Each row is a point. Each table stands for the endless flat space through its points: a line for two points, a plane for three, and so on. The two share one point or none. Which?

First (2 x 3):
array([[1.2, 3.7, 2.0],
       [0.8, 4.7, 1.4]])
Second (2 x 3):
array([[1.7, 1.6, 3.6],
       [1.7, 2.4, 1.2]])
They share: no point

First (3 x 6):
array([[ 3.2, -3.9,  4.5,  3.0,  1.2, -2.8],
       [ 1.1, -5.4,  2.4,  2.3, -1.0, -3.7],
       [-0.3, -3.0,  2.4, -0.5, -4.2, -0.3]])
Second (3 x 6):
array([[ 0.1, -3.7,  1.6, -2.0,  1.1, -0.2],
       [-0.5, -3.0,  4.8,  0.7, -1.8, -2.1],
       [ 2.5, -4.1,  0.8, -0.8, -1.7,  0.2]])
They share: no point

First (3 x 11):
array([[ 0.9,  2.7,  0.1, -1.5, -2.0,  4.2,  3.5,  2.5, -0.6, -3.4,  1.2],
       [-2.4,  1.2, -3.1,  0.3, -2.9,  4.9,  2.0,  1.3,  1.0, -0.8,  2.5],
       [-4.1, -0.3, -3.9,  0.5, -2.5,  4.7,  0.5,  1.5,  0.4,  0.1,  3.7]])
Second (4 x 11):
array([[ 3.0, -1.8, -1.3, -3.6, -0.2,  0.7,  2.0,  7.3, -2.0, -2.6,  4.0],
       [ 1.2, -1.2,  0.6, -4.6, -2.5,  1.4,  3.3,  4.5, -3.8, -3.9,  2.5],
       [ 0.1, -1.2, -3.5, -0.4,  1.9,  4.0,  0.0,  3.1, -0.3, -1.4,  5.5],
       [ 0.6,  0.7, -0.5, -1.7, -0.8,  1.4,  0.5,  8.9, -1.1, -1.3,  2.8]])
They share: [-1.5,  0.3, -0.7, -1.5, -1.1,  3.7,  1.1,  3.1, -2.0, -2.3,  3.1]

First (4 x 18):
array([[ 0.2, -2.8,  0.9,  4.8, -4.0, -4.8,  1.4,  2.8, -2.1,  1.8,  2.6,
        -1.7, -1.6, -5.1,  2.0,  0.6, -0.2, -0.8],
       [ 0.9, -3.0, -2.3,  3.6, -3.3, -3.3,  0.7,  1.8, -4.3,  1.3,  4.6,
        -3.0, -0.3, -4.9,  1.1, -1.2, -1.7,  0.8],
       [ 3.0, -3.8, -0.4,  6.0, -2.6, -3.6,  1.1,  6.4, -4.1,  2.5,  4.2,
        -2.5, -5.5, -0.5,  0.2, -4.0, -1.4, -3.9],
       [ 1.4, -4.2,  2.2,  7.2, -3.0, -6.0,  2.1,  6.8, -4.9,  3.9,  4.6,
        -3.3, -5.3, -3.7,  0.2, -1.6,  1.0, -2.5]])
Second (2 x 18):
array([[ 2.6, -1.5, -3.7,  3.6, -3.8, -1.9,  0.7,  1.0, -1.3, -0.6,  2.5,
        -1.9, -0.7, -1.6,  2.7, -2.6, -2.5, -0.9],
       [-0.6, -4.3,  0.3,  0.8, -3.0, -1.5, -1.7,  3.0, -1.3,  1.4,  1.7,
         2.1, -1.5, -3.2,  0.3,  0.2, -5.3, -3.7]])
They share: [ 1.8, -2.2, -2.7,  2.9, -3.6, -1.8,  0.1,  1.5, -1.3, -0.1,  2.3, -0.9,
 -0.9, -2.0,  2.1, -1.9, -3.2, -1.6]

First (2 x 24):
array([[ 3.7, -1.4,  2.2,  0.8,  0.6,  2.4, -4.4,  6.1,  5.2, -0.1,  2.6,
        -1.4, -0.8, -0.8, -1.9, -4.2, -3.9, -4.7,  0.4, -0.5,  2.9,  4.8,
         4.2,  2.1],
       [-0.5, -5.0, -3.2, -1.6, -1.2,  0.0, -2.0,  0.7, -0.8,  2.9,  3.8,
        -3.2,  2.8,  0.4, -3.7,  0.6,  1.5,  0.7,  5.8,  4.9, -0.1,  1.2,
         0.6, -3.9]])
Second (3 x 24):
array([[ 3.4, -4.8, -2.8, -0.6,  3.7,  4.1, -1.7, -0.6,  2.1, -2.4,  4.9,
        -3.1, -1.4,  0.6, -0.3,  2.2,  0.9, -5.3,  6.4, -1.3,  2.9,  4.2,
        -2.4, -3.1],
       [ 1.6, -2.2, -1.0, -0.6, -3.9,  1.3, -5.3,  5.4,  2.9,  3.4,  2.7,
        -1.9,  2.2, -2.0, -5.7, -4.6, -2.7, -0.3,  0.2,  3.7,  1.5,  1.8,
         4.2,  1.9],
       [ 0.1,  0.5,  0.5,  0.6, -3.3, -0.5, -2.3,  6.0,  4.1,  3.7,  3.0,
        -3.7,  1.6,  2.5, -5.4, -4.0, -3.3,  1.2,  0.5,  2.8,  0.6,  5.4,
         4.5, -0.2]])
They share: no point

First (4 x 24):
array([[ 3.8,  0.0, -1.8, -1.5,  0.1,  2.9, -0.9,  5.5,  1.5,  0.1,  2.9,
        -2.0,  1.1, -1.1,  1.0,  0.5, -0.8,  1.0,  3.3,  2.2, -4.0,  1.8,
        -1.2,  1.9],
       [ 2.4,  3.0,  0.9, -0.1,  1.0,  0.8, -2.4,  7.1, -2.4, -2.4,  4.8,
        -3.2, -2.8,  1.5, -1.2,  2.2, -1.1, -0.9,  3.6,  1.5, -4.7,  3.6,
         0.7,  1.5],
       [ 0.8, -4.2, -0.9, -1.7,  7.2,  3.4,  3.4, -0.1,  3.8,  5.0,  0.2,
         2.4,  0.6, -3.3, -1.6,  0.0, -3.7,  0.5,  4.2,  4.5,  1.1,  7.6,
         0.1, -1.7],
       [ 4.3, -3.9, -1.8,  0.0,  3.0,  1.5,  0.0,  1.1,  1.2,  4.1,  0.0,
         1.5, -2.0, -2.0, -1.3,  2.9, -2.3, -1.9,  5.4,  1.7, -3.0,  5.7,
        -4.0,  0.6]])
Second (3 x 24):
array([[ 3.8, -0.5, -4.1, -0.4,  2.8,  4.5,  3.2,  0.3,  1.3,  1.0, -1.0,
         0.4,  2.4, -0.9, -0.5, -1.1, -3.7,  4.2,  6.9,  1.9, -1.3,  4.8,
        -3.2, -4.0],
       [ 1.0, -0.6,  0.1, -1.9,  1.2,  4.8, -0.2,  4.7,  0.9,  1.0,  1.2,
        -1.7,  1.4, -2.8,  2.2, -0.2, -1.0,  0.3,  2.1,  1.8, -4.0,  1.7,
         0.7,  1.0],
       [ 3.1, -2.1, -2.0, -1.3,  2.4,  3.0,  1.3,  5.6,  5.4,  3.1,  4.8,
         2.5,  1.1, -4.0, -1.4,  0.7, -2.5,  0.6,  3.6,  4.5, -0.4,  3.5,
         2.5,  2.5]])
They share: no point

First (5 x 24):
array([[ -1.1,  -2.6,  -3.8,   3.7,   5.4,   0.5,   2.3,   3.1,  -1.9,
         -1.3,   2.7,  -4.5,   0.9,   1.2,   3.6,   1.6,  -2.4,  -0.8,
          1.4,   6.6,   0.6,   1.3,   3.9,  -1.3],
       [  0.6,   2.1,  -1.8,  -2.8,   2.9,  -0.8,  -1.1,  -0.6,  -3.4,
         -2.2,  -0.9,  -5.1,  -2.3,   0.7,  -1.9,   3.8,  -5.4,  -6.1,
          4.7,   2.4,  -1.2,   1.0,   1.0,  -0.6],
       [ -2.6,  -3.9,   2.2,  -4.0,   0.7,   0.4,  -6.3,  -3.4, -11.6,
         -2.8,   7.1,  -4.9,   1.5,  -5.7,   2.3,   2.4,   2.4,  -4.3,
         -0.7,  -1.0,  -3.2,   1.6,   4.2,   1.6],
       [ -1.4,  -1.5,  -3.0,   0.3,   3.1,  -0.7,   0.1,   0.8,  -2.5,
         -0.4,   1.8,  -4.3,  -0.3,   0.5,   1.2,   1.4,  -3.4,  -2.1,
          2.3,   3.8,  -0.8,   0.4,   2.5,  -1.8],
       [ -2.4,  -0.6,  -4.2,  -0.2,   1.8,  -2.1,   0.2,   0.5,  -0.8,
          0.6,   1.3,  -3.1,  -1.6,   0.8,   0.6,   0.7,  -3.6,  -1.5,
          2.3,   2.9,  -1.3,   0.7,   1.4,  -2.3]])
Second (5 x 24):
array([[-4.3,  1.0, -4.4, -6.1,  3.4, -4.2,  0.6, -0.7, -4.5,  1.1,  8.7,
         1.1, -4.4, -0.6,  0.4, -1.4, -1.0, -3.8,  1.1,  0.4,  0.8,  2.1,
         0.4, -1.6],
       [-6.3, -0.2, -5.0, -2.1,  1.6, -0.2,  0.6,  1.4, -1.2, -6.1,  2.2,
        -3.6, -4.3,  1.6,  0.2, -3.7, -0.7, -0.7,  0.3,  3.3, -2.1,  5.5,
         4.1, -7.3],
       [-2.5, -5.4, -4.3, -4.9, -0.5, -1.5, -1.3,  0.7, -3.7,  1.1,  4.2,
        -4.2, -4.4, -0.7,  1.2, -1.0, -0.5,  1.3,  3.7, -2.5, -5.3,  0.7,
         3.3, -4.1],
       [-1.9, -1.4, -2.1,  0.3, -1.3, -5.1, -0.1, -2.2, -4.8,  4.3,  2.1,
        -0.5,  0.5, -0.9,  2.2,  3.3, -1.0, -3.4,  0.3, -2.2, -0.6, -1.7,
        -1.8,  2.8],
       [-3.3,  2.3, -2.6, -0.8,  1.4, -4.2, -2.7, -2.7, -1.9,  2.7,  3.2,
        -0.7,  0.2, -1.9, -0.1,  2.1, -3.9, -4.1,  0.5,  3.1,  0.0,  0.1,
        -0.8,  1.2]])
They share: [-3.4, -1.0, -3.4, -1.7,  0.3, -2.6, -1.6, -0.9, -2.4,  0.7,  2.6, -2.6,
 -1.7, -0.8,  0.6,  0.4, -2.1, -1.6,  1.4,  1.0, -2.3,  1.0,  1.3, -1.8]

First (4 x 24):
array([[ 3.4, -1.6, -0.3, -2.7, -2.6, -1.1,  1.9, -0.5,  0.1, -0.5, -3.6,
        -1.3, -2.0,  4.6, -2.7, -1.5, -0.9,  1.5,  1.1, -2.9, -2.3, -2.7,
         0.5, -2.6],
       [ 4.0,  0.2,  1.1, -4.3, -0.5, -1.5,  1.7, -3.0,  0.0,  1.1, -4.3,
        -2.2, -3.4,  3.6, -0.6, -3.1, -0.5,  1.2, -0.2, -3.1, -1.4, -4.3,
         2.3, -0.5],
       [ 3.1, -2.0, -1.2, -3.4, -1.4, -1.8,  2.0, -1.1, -0.9,  0.2, -2.0,
        -1.3, -3.1,  4.4, -2.6, -2.2, -2.1,  0.8,  2.1, -2.1, -1.0, -2.9,
         0.5, -1.6],
       [ 2.4, -2.6, -1.9, -3.3, -1.1, -2.3,  2.5, -0.8, -1.4,  0.1, -1.1,
        -0.6, -3.8,  3.8, -3.0, -2.1, -2.5,  0.0,  2.6, -1.3,  0.0, -2.5,
         0.5, -1.3]])
Second (3 x 24):
array([[ 1.3, -4.1, -2.3, -5.1, -4.1, -4.7,  1.6, -1.0,  1.6,  1.0, -4.0,
        -1.9,  0.4,  4.5,  1.9, -4.8, -2.8, -2.8, -5.0,  2.9, -1.9, -2.5,
        -2.2,  1.4],
       [ 2.4, -3.2, -0.9, -3.5, -2.6, -3.6,  2.7, -0.7,  0.2,  0.0, -4.6,
        -1.0, -1.7,  3.2, -0.2, -3.7, -2.0, -0.8, -2.2,  0.4, -1.9, -3.6,
        -0.1, -0.1],
       [ 2.5,  1.3, -0.2, -3.6, -1.4,  1.0,  1.0, -1.9,  0.4,  0.4, -0.4,
        -1.0, -4.1,  4.8, -4.4,  0.9,  1.1,  1.1,  3.7, -4.9,  0.8, -0.1,
         2.3, -3.1]])
They share: [ 2.8, -1.4, -0.2, -3.0, -1.7, -1.7,  2.5, -1.0, -0.2, -0.2, -3.4, -0.7,
 -3.2,  3.3, -2.3, -1.8, -0.7,  0.5,  0.7, -2.2, -1.0, -2.8,  1.4, -1.6]

First (5 x 24):
array([[  1.7,  -2.3,  -3.1,  -0.7,  -2.1,   0.2,   1.4,  -0.2,   2.1,
         -4.0,   0.5,  -1.2,   3.7,  -0.7,  -1.5,   1.4,  -5.3,  -0.5,
          5.2,  -4.9,  -0.2,  -3.3,   4.4,   1.4],
       [ -3.1,  -4.3,  -2.9,   1.6,  -5.0,   2.3,   0.6,  -0.4,   1.9,
         -5.0,  -3.7,  -2.5,   2.9,  -0.6,  -0.3,   0.2,  -0.7,   1.4,
          2.8,  -4.5,  -2.4,  -2.3,   3.2,  -2.2],
       [ -3.0,  -4.9,  -4.6,   0.6,  -6.3,   2.1,   1.7,  -0.3,   0.3,
         -4.2,  -3.7,  -1.1,   2.8,  -2.4,  -1.3,  -1.7,  -0.3,   0.4,
          2.6,  -5.4,  -2.1,  -2.5,   3.0,  -2.6],
       [ -6.1,  -6.3,  -6.3,   5.4,  -4.9,   1.4,   2.8,  -4.8,   3.8,
          0.6, -10.0,  -4.1,   1.5,   0.4,   0.9,   1.4,  -2.7,   9.6,
          2.5,  -2.6,  -8.2,  -2.2,   0.5,  -5.8],
       [ -4.2,  -4.8,  -7.2,   4.1,  -6.5,   0.8,   4.6,  -3.5,   2.7,
          0.8,  -6.5,  -2.9,   3.1,  -0.4,  -0.8,  -1.1,  -2.0,   5.3,
          1.1,  -3.0,  -5.7,  -1.5,   0.7,  -2.7]])
Second (2 x 24):
array([[-1.0, -5.7, -3.3,  1.2, -1.3, -0.7,  3.7,  0.6,  1.7, -5.1, -5.8,
        -1.1,  3.3, -1.1, -2.1,  4.4, -2.7,  3.6,  3.7, -3.5, -1.3, -3.1,
         4.4,  1.1],
       [-2.8, -1.5, -3.3,  3.6, -4.9,  2.9, -1.1, -4.2,  5.3, -0.9, -1.6,
        -5.3,  2.7,  2.5,  2.1, -0.4, -4.5,  3.6,  3.7, -3.5, -5.5, -1.9,
         1.4, -3.7]])
They share: [-1.9, -3.6, -3.3,  2.4, -3.1,  1.1,  1.3, -1.8,  3.5, -3.0, -3.7, -3.2,
  3.0,  0.7,  0.0,  2.0, -3.6,  3.6,  3.7, -3.5, -3.4, -2.5,  2.9, -1.3]

First (3 x 24):
array([[ 0.7, -0.7,  1.6,  2.4, -1.7,  4.7, -1.2,  1.5,  5.0,  4.7,  0.0,
         0.9,  0.2, -3.5,  1.2, -0.1,  2.1, -2.8, -1.7,  4.2,  4.7,  4.7,
         4.6, -4.5],
       [ 1.5, -0.3,  2.4,  2.6, -1.6,  4.5, -2.1,  1.7,  4.4,  5.4,  0.4,
         1.7,  1.2, -3.9,  1.5,  0.0,  2.9, -2.4, -2.6,  4.1,  4.1,  4.6,
         4.2, -4.8],
       [-1.5, -2.4,  2.7,  2.3, -3.7,  3.0, -0.6,  1.1,  3.5,  1.2, -3.2,
        -2.5, -0.3, -0.9, -2.1, -1.2, -2.2, -1.2, -1.4,  3.8,  3.2,  3.7,
         3.3, -2.4]])
Second (5 x 24):
array([[-1.4, -4.4,  2.0,  5.0, -5.3,  3.1, -3.2,  3.6,  4.1,  2.0, -3.0,
         0.8, -0.1,  0.4, -1.1, -1.5, -0.4, -2.6, -2.2,  4.8, -1.8,  1.9,
         4.8, -3.2],
       [ 0.6, -1.0,  4.1,  2.1, -2.6,  1.0,  2.9, -2.1,  2.9,  2.8,  0.3,
        -1.8,  0.3, -0.8,  2.9,  1.8, -4.6, -2.7,  2.7,  5.2,  3.6,  3.2,
         6.2, -7.8],
       [-3.5,  1.3,  2.9,  4.7, -5.7,  1.0,  0.4,  1.4,  4.4,  1.2, -1.5,
         1.3,  1.5, -1.4, -2.2, -0.6,  0.2, -3.4, -3.8,  6.7,  3.8,  3.4,
         2.8, -1.5],
       [-0.6, -3.9,  2.3,  1.5, -3.3,  5.2, -3.4,  4.6,  0.2,  2.3, -2.2,
        -2.4, -2.1, -1.9, -0.7,  0.1, -1.4,  2.3,  0.6,  0.6,  0.8,  0.2,
         2.7, -2.6],
       [-3.6,  0.6,  2.6,  3.0, -5.1,  3.3, -2.2,  4.0,  2.1,  1.0, -2.6,
        -0.4,  0.3, -2.8, -4.1, -1.1,  1.2,  0.4, -4.4,  3.4,  4.2,  2.3,
         0.2,  1.2]])
They share: [-0.7, -2.0,  3.5,  2.5, -3.6,  2.8, -1.5,  1.3,  2.9,  1.9, -2.8, -1.7,
  0.7, -1.3, -1.8, -1.1, -1.4, -0.8, -2.3,  3.7,  2.6,  3.6,  2.9, -2.7]

First (4 x 24):
array([[ 5.4,  0.3,  3.9,  4.0,  3.4,  6.2,  5.3, -5.4,  2.2,  0.6, -2.5,
         0.3, -6.3, -1.5,  5.4,  4.1,  4.6, -3.0, -5.3, -1.8,  4.5,  2.5,
         2.9,  3.8],
       [ 4.8,  1.2,  2.0,  4.9,  5.0,  6.7,  3.7, -5.3,  0.2,  1.0, -2.4,
         0.5, -5.4, -1.8,  4.1,  3.2,  4.1, -1.9, -5.2, -0.7,  4.9,  2.2,
         1.8,  1.9],
       [ 1.0, -5.2, -2.0, -2.3, -2.8,  0.7, -0.1,  3.7,  0.8,  4.8, -4.2,
         2.7, -1.2,  6.6,  1.9,  3.2,  4.7,  1.1, -2.4,  6.3, -2.3, -2.6,
         3.6,  1.3],
       [ 3.0, -3.3,  0.5,  1.6,  0.3,  4.4,  2.4, -1.3,  1.6,  1.6, -3.0,
        -0.3, -5.0,  2.0,  3.5,  4.3,  6.7, -1.1, -3.6,  1.9,  1.2,  1.1,
         5.5,  1.8]])
Second (3 x 24):
array([[ 1.1, -2.5, -3.1, -0.2, -1.8,  3.5,  1.7, -1.5, -1.1,  2.4, -2.0,
        -0.3, -1.7,  2.9,  2.6,  3.0,  2.4, -0.8, -5.4,  3.3,  1.1, -1.6,
         0.4, -2.4],
       [ 5.4, -4.0, -0.1,  2.9,  1.5,  4.1,  1.1,  0.4, -2.1,  5.6, -5.2,
         5.8, -5.5,  5.3,  1.1,  4.4,  5.4,  0.6, -4.4,  3.7,  0.5, -1.9,
         1.4,  4.1],
       [ 0.8, -1.0, -0.1, -2.3, -0.6,  1.4,  2.3,  0.6,  1.9,  1.2, -2.3,
         2.1, -1.4,  0.5,  4.1,  2.1,  3.9,  1.3, -2.4,  3.9, -1.3, -1.3,
         1.9,  0.6]])
They share: no point

First (2 x 24):
array([[ 2.5, -4.0, -0.8,  4.3, -1.1, -1.5, -4.1,  2.0, -3.0,  4.1, -0.5,
         1.1, -1.4, -2.4,  0.3, -2.6, -3.6, -2.1,  2.7, -1.4,  1.2,  1.4,
        -0.1, -0.4],
       [ 1.5, -3.4, -0.9,  4.1, -1.5, -0.9, -3.9,  2.4, -2.4,  3.5, -1.4,
         1.8, -0.5, -2.4, -0.3, -2.7, -3.6, -1.9,  2.9, -1.2,  1.5,  1.4,
        -0.2, -0.7]])
Second (3 x 24):
array([[ 0.6, -3.5, -3.4,  4.6, -0.2, -0.3, -2.1,  3.3,  1.3,  1.3, -1.0,
         3.6, -1.2,  0.8,  0.5, -1.8, -3.7,  0.5,  4.1,  1.4,  4.7,  2.9,
        -2.9, -4.1],
       [ 1.3, -1.8, -2.2,  5.1, -2.0, -1.3, -5.6,  3.9, -0.8,  3.5,  0.5,
         0.8, -3.6,  0.2, -0.1, -4.4, -5.0, -1.6,  2.4, -2.2,  4.6,  1.1,
         0.1, -5.2],
       [-0.6, -2.3,  0.2,  4.0, -3.8,  0.9, -5.1,  3.3, -4.1,  3.7, -6.4,
         1.2,  2.4, -4.6, -3.1, -3.0, -4.3, -3.1,  1.1, -2.2,  0.5, -0.7,
         0.7,  0.1]])
They share: no point

First (5 x 24):
array([[-6.2,  0.4, -4.0, -1.7,  0.0,  5.1, -1.7,  2.0,  4.3, -3.0, -2.4,
         5.4,  5.1,  1.0, -1.9, -1.0,  3.9, -2.4, -2.2,  2.6, -1.6, -5.9,
         2.1, -0.6],
       [-0.5,  4.5,  0.5, -2.5, -1.9, -2.3,  2.4,  4.1,  2.3, -5.2, -5.2,
         0.7, -0.1, -4.9, -2.8,  3.0, -0.4,  1.9,  0.5,  3.7,  0.8, -1.3,
        -1.7,  1.6],
       [-3.5, -1.1, -1.5, -0.7, -6.1,  1.9, -1.0,  1.1, -1.3,  0.6,  3.4,
         3.1,  1.7, -0.5, -1.6, -5.0,  0.2, -4.1, -6.1, -0.3, -1.2, -1.1,
        -5.1, -8.8],
       [-5.1, -0.7, -3.2, -4.7,  2.3,  5.9, -2.0,  3.3,  5.1, -2.2, -3.7,
         6.3,  4.5, -1.6, -5.5, -3.2,  3.1,  0.8, -5.0,  1.4, -2.8, -7.2,
         2.3,  0.1],
       [-5.3, -1.2, -4.3, -0.1, -3.7,  5.2, -2.7,  1.7,  0.8, -0.7,  1.1,
         5.8,  3.8,  1.4, -1.9, -4.8,  2.9, -4.1, -6.1,  1.3, -1.9, -3.7,
        -1.4, -5.6]])
Second (5 x 24):
array([[-3.3,  0.4,  0.4, -1.0, -2.1, -0.1,  0.8,  2.2, -3.1, -3.6, -1.1,
         2.2, -3.9, -1.1, -3.0, -1.4,  0.1,  3.5, -1.0,  0.5,  0.4, -1.3,
        -5.2, -4.4],
       [-2.6,  0.7, -3.1, -5.2, -2.3,  1.4, -0.7,  3.0,  1.9, -0.9, -3.9,
         5.2,  2.1, -3.4, -1.6, -2.6,  1.4, -1.8, -4.6,  1.6,  0.8, -3.6,
        -1.2, -0.9],
       [-1.4,  2.3,  4.1,  3.1, -4.0,  0.7, -2.4,  9.5,  1.9, -8.4, -1.8,
        -1.3, -0.2,  1.2, -4.7, -1.4, -1.8,  0.2, -2.3,  3.5, -1.0, -0.7,
        -3.1, -1.5],
       [-2.5,  1.6,  1.6, -2.3, -3.2,  3.2, -2.7,  7.8,  2.8, -2.4, -2.1,
         0.8,  5.7, -3.8, -4.5, -3.5,  1.1, -3.5, -4.4,  3.4, -3.4, -2.4,
         1.3,  0.3],
       [-2.8,  0.4, -3.7, -3.9, -2.2, -0.2,  0.1,  1.7,  0.5, -2.5, -3.9,
         5.7, -1.0, -1.8, -0.9, -1.5,  0.6,  0.4, -4.0,  1.2,  2.2, -3.1,
        -3.6, -2.5]])
They share: no point
